Rows are points. Examples show where two turns around zero, p and q, send a point. Write where each new point lands after one turn and then the other. Backwards means that the second turn is done in reverse. Each puzzle has new turns, and all numbers are rounded.
In the rows, 128 means zero.

Turn p:
[185 117 142] => [171 146 166]
[ 94 171 164] => [ 65 132 146]
[115  93 124] => [142  95 117]
[ 90 166 131] => [ 76 136 115]
[155  92  79] => [186 130  95]
Turn q:
[114 147 151] => [103 143 144]
[199 126 115] => [197 130 150]
[ 68 128  85] => [ 95 133  62]
[132 112 161] => [118 107 157]
Where do these land?
q, then p backwards: [119 113 155] => [112 126 156]
q, then p: [115 169 140] => [ 86 144 129]
q, then p backwards: [ 89  75 125] => [ 67 103 130]
p, then q: [189 155  92] => [157 194 152]

Turn p:
[173 135 105 162] => [167 130 104 169]
[104 102 112 143] => [121  87 127 126]
[141  89 128 119] => [151 112 116  99]
[134 113  92 106] => [122 119  86 115]
[ 88 201 203 110] => [ 79 193 207 130]
Turn q:
[121 114 116 154] => [120 117 141 155]
[106 175  98 145] => [111 180 123 157]
[ 84 151 146 142] => [ 96 158 160 120]
[216  89 172  91] => [210  71 111  80]
[112 110 108 108] => [102 113 106 128]
Where do these land?
q, then p: [160 128 135 188] => [185 139 159 146]
q, then p backwards: [136  94 166 146] => [106  95 156 154]
p, then q: [146 121 142 106] => [140 143 105 115]
q, then p: [ 76 174 120  70] => [ 42 148 108 136]
p, then q: [ 77 127 107  87] => [ 62 126 116 113]
p, then q: [172 124  97 170] => [166 111 128 182]

Turn p:
[119 157 168 129  99 137] => [136 154 169 134 105 149]
[147 196 102  97 148 114] => [138 194 107 110 172 139]
[152 126 121 112 146 190] => [174 110 113 157 154 157]
[148  87 110 173 131 112] => [109 101 106 155 114  81]
[121 167  69 117  84 126] => [112 175  75 121 105 163]
[ 54 124 214 134 131 111] => [ 92 106 229  99 116 143]
[172 102 134  96 126 136] => [182 115 115 119 125 109]
[113  64 106 167 160  99] => [ 81  69 110 130 134  81]
Turn q:
[118 133 141 131 106 169] => [114 120 143 137  98 160]
[110 136  88 160 151 124] => [136 123  80 159 127 115]
[145  68 145 116  60  92] => [134 108 185  82  93  72]
[171 116 186 126 129  84] => [145 160 191 117 161 100]
[122 156  79 154 185 189] => [146 104  65 181 141 183]
[106 183 103 141 126 148] => [122 156  83 144 104 159]
[167 100 155  67  97  84] => [137 133 178  50 146 103]
[ 86 132 127 128 171 134] => [ 91 121 100 153 156 133]
Where do these land?
q, then p: [108 158 138 116 129 180] => [127 108 128 159 121 181]
p, then q backwards: [164  84 178 122  87 149] => [171  93 109 172  81 144]
q, then p: [159  81  77 142 150  97] => [139 117  91 110 137  54]
q, then p backwards: [ 89 132 141  99 126  78] => [116 141 110 137 146  65]
p, then q backwards: [143 172 166 145 112 110] => [141 150 174 153 106 104]
q, then p: [112 112  75 101 151 135] => [125  90  75 109 138 126]
q, then p: [ 80 182 161 186  81 111] => [ 74 200 151 148  82 161]
p, then q: [159 161  76 118 150 179] => [181 113  79 168 139 156]
q, then p: [138  68 140 123 166 113] => [120  89 149 111 155  78]

Turn p:
[135 129 159 126 136 116 175 109] => [124 142 131 111 112  95 122  84]
[152 154 160  76  92  96 138  81] => [ 78 171 145 100 129 122  67 108]
[106 116 141 131 148 152 136 132] => [144 114 123 131 151 120 146 106]
[187 173 118  90 146 102  78 133] => [138 151 193 123 111 176  81 157]
[105 142 103 162 109 118 108 183] => [132 139 123 138 124 136 182 184]
[102  83 132 137 111 113 102 160] => [113 103 130 153 149  96 148 169]
[108 129 104 125 176 150 143  92] => [179 125  97 136 138 136 109  95]
[135 110  90 127 122 156 144 149] => [142  92 104 101 121 138 139 145]
[128 140 159 132 121 157 152  96] => [108 134 117 120 133 136 130  74]
[122 102 114 174 120 120 104 145] => [123 107 118 168 112 123 155 157]
Turn q:
[ 77 140 104 130 155 152 117 133] => [140 123 125 127 179 144 105  93]
[146 152 116 114 123 119 103 134] => [131 119 100 137 112 119 102 134]
[148 124 103 140 107 157 144 157] => [ 98 104 110 123 143 151 140 156]
[ 88 119 115 162 134 118 104 153] => [132 128 109 125 178  98 140 108]
[137 137 101 164 125 106 185 153] => [118 164  90 115 143 159 171 151]
[140  92 180 124 151 109 117 150] => [155 118 153  86 111  88 148 136]
[152 126  97 119 124 136 129  80] => [106 121 125 158  93 155 128 103]
[129 119 102 104 111 115 144 154] => [ 93 140 109 100 127 132 116 137]
[145 144 139 109 143 153 119 124] => [147 104 137 129 114 144 107 135]
[119 126 225 115 107 116 117  42] => [160 158 224 181  80  89 124 129]
Where do these land?
p, then q: [114  75 142 106 124 134 171 100] => [113 149 114 122  99 100 127  66]
q, then p: [164 161  98  86 125 137 153 117] => [104 106 104 125 158 176 150 152]
p, then q: [102 151 126 198 125 140 107 114] => [118 137 114 164 162 177 167 141]
p, then q: [170 156 108 111  88 139 144 168] => [100 126 160  96 141 136  74 156]
p, then q backwards: [ 89 130 150 113 135 150 134 148] => [ 94 112 129 163 141 130 131 148]
q, then p: [129 113 166 129 147 115  70 103] => [ 87 133 144 153  88  97  96 129]
q, then p backwards: [101 113 135 135 131  86  99 109] => [108 124 162 136 148 103 162 112]
p, then q backwards: [159 130  68 124 124 148 144 147] => [180 140 131 107 160 138 142 159]
q, then p backwards: [124 121 159 150 153 103 129 146] => [106 135 123 125 151 121 157 161]
